Each row of a before or after table is a point. The points were changed in one or more steps. Then noise was added and the rows were shuffled. The steps act on how far a point lies along the listed directions, d1 being the first. Write out the steps. A step turns or swaps two directions, mirrors them in a line or flattens them onto one, adds a multiple of one to another, or multiplies one. Angles are multiples of 10 degrees, from the lower direction toward the higher: turns from -170 to 170, lines from 10 to 170 but not 90. Use the fewest steps. Two steps may share a direction if one is a turn and the other turns, adds or multiplies; they go together, in the order done. Otherwise the lowest direction goes first.
(in the rows, 128 means zero)

Directions:
(1): [130 171]
(2): [ 85 130]
Before (11 x 2)
[[130 168]
 [169 124]
 [125 161]
 [106  88]
 [100 108]
 [189 152]
 [ 82 133]
 [163 176]
 [133 166]
 [148 148]
 [126 156]]
After (11 x 2)
[[130  70]
 [ 93 105]
 [147  95]
 [100  71]
 [148 106]
 [133 159]
 [129  98]
 [167 155]
 [150  97]
 [116 173]
 [151 106]]
Steps: turn d1 and d2 by -140 degrees

Directions:
(1): [ 94 122  87]
(2): [151  82 115]
(3): [162 154  96]
Before (10 x 3)
[[ 68 142 111]
 [ 90 131 151]
 [176 142 102]
 [ 84 141 156]
 [197  92  39]
 [119 125 126]
 [150 152 122]
 [ 83 112 122]
 [140 130 126]
 [103 113 155]]
After (10 x 3)
[[216 129  89]
 [173 144 102]
 [137 129 123]
 [ 92 127 149]
 [101 110 151]
 [ 76 160 130]
 [120 129 132]
 [ 88 131 143]
 [146 145 108]
 [ 80 135 144]]
Steps: flatten d1 and d2 onto the line at 120 degrees

Directions:
(1): [164  87 135 154]
(2): [132  97 118  76]
(3): [156 148 175 109]
Before (9 x 4)
[[179  92 169 115]
 [140  88 121 130]
 [125 106 111 155]
 [176  72 157 111]
 [106 129  83 166]
 [119  97 116 162]
 [ 88 148 110 139]
 [100 153  96 191]
 [120 140 124 161]]
After (9 x 4)
[[120 142 125 160]
 [108 129  83 167]
 [184  80 170 105]
 [144  91 130 128]
 [ 98 151  94 193]
 [186  96 182 110]
 [122  99 121 158]
 [ 83 144 101 140]
 [129 109 118 152]]
Steps: add 0.3 times d1 to d3

Directions:
(1): [125 107 134  86  78  99]
(2): [148 101 101 135  98 182]
Before (9 x 6)
[[106 168 160 125 147  88]
 [132 126 139 101 135 140]
 [148 175 113 190 190 176]
 [141  81 107 112  59 167]
 [136 109 118  93  76 127]
 [120 139 158 127 119  75]
 [150  93 116 145 124 170]
 [151 112 133 158 110 168]
 [136  84 114  88  76 135]]
After (9 x 6)
[[153 111 132 152 102 168]
 [151 165 107 189 180 186]
 [140  82 109 102  54 154]
 [132  84 117  83  78 126]
 [132 112 123  91  77 113]
 [131 128 142 100 138 136]
 [111 167 158 134 154  94]
 [152  90 116 137 117 169]
 [121 147 159 132 127  77]]
Steps: turn d1 and d2 by -10 degrees

Directions:
(1): [128  94 177 176 162 130 131 107]
(2): [ 86  77  84 144 134 116 114 153]
(3): [149  80 163  86 101 129 100 145]
(4): [147 145 133 130 174 150 110 191]
(5): [ 65 157 163 116 129 120  93 129]
Before (12 x 8)
[[118 153  70 142 120 112 161 104]
 [ 95 130 160 171 153 130 119  97]
 [146 116  83 105 104 107 133 148]
 [ 87 118 197 180 139 139 132 105]
 [120 115  34 150 125 140 161 173]
 [159 123  99  89 104 119 139 121]
 [181 145  97 103  92 135 124 141]
 [111 162 178 184 178 142 138 115]
 [172 127 162 166 161 147 155  80]
 [159 112 102 209 165 135 154  88]
 [102 167 171 163 147 106 131  93]
 [140 147 155 151 140 131 116 118]]
After (12 x 8)
[[161 123 121 151 142 137 120 142]
 [198  89 156 111 151 158 120 148]
 [201  64 132  96  88 134 107 129]
 [105 154 160  93 128 118 103 126]
 [101 159 149 111 118 129  75 153]
 [181 111 106 152 133 141 156 108]
 [182 102 128 178 134 155 182 120]
 [ 83 103 102  81  47 121 118 132]
 [198 140 104 146 144 124 162 139]
 [150 150 114  71  82 118 131 125]
 [ 91 141 145 102 107  97 107 123]
 [193  91  91 149 145 148 157 160]]
Steps: turn d1 and d3 by -50 degrees; turn d3 and d5 by 110 degrees; turn d2 and d4 by -70 degrees

Directions:
(1): [ 90  94 129 196 146 118 155 135 122]
(2): [113 124 138 126 184 168  92 134 173]
(3): [152 171 126 145 157  78 123 176 138]
(4): [120 160 126 145 149  99 108  54 124]
(5): [110 131 111  82 176 120 185 122 119]
(6): [158  78  79 122 152 111  94 127 102]
Before (12 x 9)
[[153 130 135 145 135 123  72 142 147]
 [117 126 134  73 142 189 158 136 155]
 [182  93  85  89 130 113 138 172  94]
 [160 109  78 142 100 113  88 150  76]
 [155 180 162 128  89  92 142 138 135]
 [169 162 108  84 103 114  81  93  94]
 [152 126 130  56  87 147 165 136  99]
 [180 174 121 101  76  83  98 136  96]
 [111 136 168 143 100 151  99 186 149]
 [148  90  98 151 146 128  62 103 142]
 [167 198 144  99  66 106 108 163 116]
 [131  94 118  70 109 137 149 118 124]]
After (12 x 9)
[[ 82  99 135 210 162 130 102 105 128]
 [ 84 118 128 214 165 108 111 112 119]
 [154 105 118 139  65 131  99 117 122]
 [122 130 116 178 136 146  65 141 128]
 [115 108 134 132 143 114 161 176 146]
 [ 82  79 128 196 127 148 131 121 103]
 [130 145 132 174 171 104 127 143 139]
 [109 114 142 166 163 120 121  93 143]
 [147 121 130 155  94 104  99 103 110]
 [135 144 117 123 127  98 199 171 113]
 [141 152 129 141 115  82  92 148 110]
 [104 118 140 168 182 120 168 183 135]]
Steps: turn d1 and d2 by 160 degrees; turn d3 and d4 by 90 degrees; flatten d5 and d6 onto the line at 160 degrees

Directions:
(1): [ 81 115  76  90  84 119 116 107 159 117 138]
(2): [150 133 111 135 160  97 167  83 179 137  93]
(3): [130 118  94 169 125 168 128 151 138  71  84]
(4): [112 101 106 118 189 110 147 126 102  84 169]
(5): [ 72 152 155 157 111  98 180 159 138 119 130]
Before (9 x 11)
[[220 136 158 110 194 122 138  73 129 196 126]
 [167 115 120 136 141 157 137 111 156 163  83]
 [104 164 187 200  79 127 175 178 152 163  78]
 [109 105  78  86 141 115 108 133 111 115 164]
 [ 82 142 134  95  16 126 104 140 163 150 123]
 [195 121  80 115 159 185  86 118 113  98  98]
 [118 142 156 126 122  87 146 150 129 158 127]
 [117 109 132  91 120 136 121  78 167 132 119]
 [113  82  80 125 168 111 161 133 142  76 164]]
After (9 x 11)
[[199 125 116 137 181 144 149  85 152 139  89]
 [106 132 137 132 124 104 142 157 131 130 120]
 [162 110 120 137 168 142 153 109 150 152  99]
 [114 107 130  89 127 132 125  80 163 125 129]
 [ 71 120 118  79  72 106 116 138 136 119 163]
 [119 121  89  90 111 124  99 131 127 144 145]
 [205 132 106 106 167 162  96 103 117 132 109]
 [133 114 119 125 117 116 145 128 158 133 138]
 [ 87 138 170 190 129 115 185 179 123 125 120]]
Steps: flatten d1 and d3 onto the line at 160 degrees; turn d2 and d5 by 10 degrees; multiply d4 by 0

Directions:
(1): [129 158 172 184 106 102 138 178 151 155 119 141]
(2): [142 146  95 140  86 119 142  73 140 165 153 177]
(3): [123  90 109 114 102  48 140 143  90 139 123 114]
Before (13 x 12)
[[145 125  97 103 125 123 118  75 109 131 142 142]
 [149 170 134 138 151 201 110 114 156 121 125 151]
 [121  98 105  92 167 120 117 126  99 100 133  98]
 [125 155 151 173  94 109 152 159 163 167 145 152]
 [126 155 159 170 148 184 112 139 167 141 113 142]
 [139 131 184 179  69  23 165 186 130 161 115 109]
 [123 160 122 147  93 119 145 113 138 148 160 171]
 [144  86 161 114 164  98 121 207 109  85  91  58]
 [135 165 181 169 146 180 137 185 176 128 111 125]
 [110 139 166 130 157 160 127 126 175 107 118 110]
 [149 174 121 171 107 158 134 108 164 166 140 168]
 [116  95 137 109 143  82 124 168 139  99 134  74]
 [127 161 151 158  94 121 141 118 169 178 126 141]]
After (13 x 12)
[[151 159 150 110 168 244 118  63 175  89 141 121]
 [104  83 127  92 144  87 137 117 125 101 118  88]
 [129  67  73  53 156 136 127 115  86  89 118  84]
 [119 139 159 158 141  91 131 183 125 132 115 111]
 [153 105 166 110 186 149 109 186 128  73  93  67]
 [128 157 104 124 108 149 138  88 136 135 167 165]
 [121 127 153 133 161 132 116 164 168  93 139  88]
 [128 133 102 100 117 158 130  52 144 148 137 128]
 [151 159 141 167 105  96 128 123 132 159 133 147]
 [121  78  85  89 142 109 118 103  97 132 112 106]
 [129 136  88  93 137 184 127  75 148 121 157 137]
 [144 122  74 113 110 130 126  74 116 150 140 144]
 [140 102  83  96 117  74 124 113  83 128 125 122]]
Steps: add 0.3 times d2 to d3; turn d1 and d3 by -150 degrees

Directions:
(1): [151 140 120 118 173  86 158 132 155 110 135 101 198 156]
(2): [165  91  64 147 141 173 156 127 105 131 107 140 124 171]
(3): [110 122 154 115 147 151 137 140 199 148 100 192 129 151]
(4): [128 138 143 172 180 110  81 151  89 181 106 139 140 137]
(5): [178 166 120 105  83  94 103 164 117 115 129 170 120 166]
Before (9 x 14)
[[105 125 139 154 144 130 152  98 149 133 145 102 134 116]
 [162 141  82 132 101 139 129 108  73  99 143  73 118 120]
 [124 173 182 106 139 100 148 125 190 119 159 123 154 124]
 [143 128 148 137 137 138 114 156 136 140  93 157 118 152]
 [168 128 124 173 204 103  96 165 106 209  75 182 166 196]
 [ 51 169 194 117 132 120 135  99 151 110 163  82 115  74]
 [146 122 111 128 132 160 146 145 144 129  99 179 146 166]
 [146 115  80 135  73 118 132 134  74 102 143 108  89 122]
 [132 154 141 109 159  92 157 120 127  92 154  48 188 133]]
After (9 x 14)
[[ 84 142 143  93 105 164 188  89 176  78 156 100 108 112]
 [148 148 122 151 146  99 112 144  80 133 126 116 169 132]
 [ 96 128 150 120  73 178 114 113  86 116 137 109  58  91]
 [166 129 118 138 144 116 140 143 116 113 113 108 148 157]
 [206  94  40 171 149 140 138 128  38 158 103 114 136 190]
 [143 149 132 111  80 129 155  99 116  92 179  83 107 102]
 [103 149 166 133 126 163  86 135 148 165 101 176  90 120]
 [112 127 133 154 123 137 145 100 137 132 148 106 119 117]
 [ 98 132 161 132 124 116 106 160 164 158 106 197 103 134]]
Steps: turn d1 and d3 by -130 degrees; swap d2 and d4; multiply d5 by 0.7
